Each point is reached from the start by the listed moves, each made once or not at all, plus a little noise. Is the number of moves made odd or even? Then give how often each move was made.

Moves:
(1): [.37, .32, -.33]
(2): [-.44, .12, -.14]
(3): [.01, .30, .27]
Start: [.12, .05, .31]
Points:
[.02, .46, -.16] => even (1, 1, 0)
[.07, .83, .09] => odd (1, 1, 1)

Moves:
(1): [.15, -.14, .17, -.06, .22, -.14, -.12, -.43, .14, .08, .03, -.08]
(2): [.07, .21, -.19, .05, -.09, .10, -.18, -.08, .17, .13, .32, .03]
(3): [.26, .10, .26, .21, -.33, -.38, -.03, .06, .04, -.13, -.18, -.07]
(4): [-.09, .01, .01, .24, .06, -.17, -.13, -.09, -.03, -.04, .10, .22]
(5): [-.05, .31, -.12, .01, .43, -.11, .08, -.09, .04, .05, -.01, .11]
(6): [.13, -.12, .15, .02, .05, .01, -.04, .06, -.16, .22, .26, .10]
(7): [.08, -.10, -.45, .07, .00, .09, .14, .03, -.14, -.08, .08, -.20]
(8): [.13, -.03, -.02, -.19, .24, -.13, -.47, .30, -.27, .05, -.25, -.30]
(9): [.12, -.06, .03, .08, .18, .09, -.06, .00, .14, -.18, .20, -.08]
(10): [-.12, -.19, .10, .16, .19, .09, .17, -.05, .19, .34, -.01, -.17]
(11): [-.31, .00, .09, -.15, -.04, -.20, .00, .10, .05, .09, .16, -.08]
Start: [-.10, -.05, .03, -.13, -.15, -.02, -.19, .13, .20, -.10, -.28, -.30]
Points:
[.03, -.17, .38, .24, -.31, -.28, -.05, .15, .43, .14, -.46, -.54] => even (0, 0, 1, 0, 0, 0, 0, 0, 0, 1, 0)
[.31, -.29, .53, .04, .01, -.43, -.53, .53, -.01, .38, -.43, -.74] => even (0, 0, 1, 0, 0, 1, 0, 1, 0, 1, 0)
[.10, .04, .10, -.10, .70, -.17, -.30, -.41, .51, -.15, -.05, -.35] => odd (1, 0, 0, 0, 1, 0, 0, 0, 1, 0, 0)
[.13, .13, .15, -.35, .85, -.40, -.94, -.01, .32, .35, .46, -.62] => odd (1, 1, 0, 0, 1, 1, 0, 1, 1, 0, 1)
[.10, -.30, .27, .18, -.18, -.84, -.36, -.14, .11, .01, .17, -.40] => even (1, 0, 1, 1, 0, 1, 1, 0, 0, 0, 1)
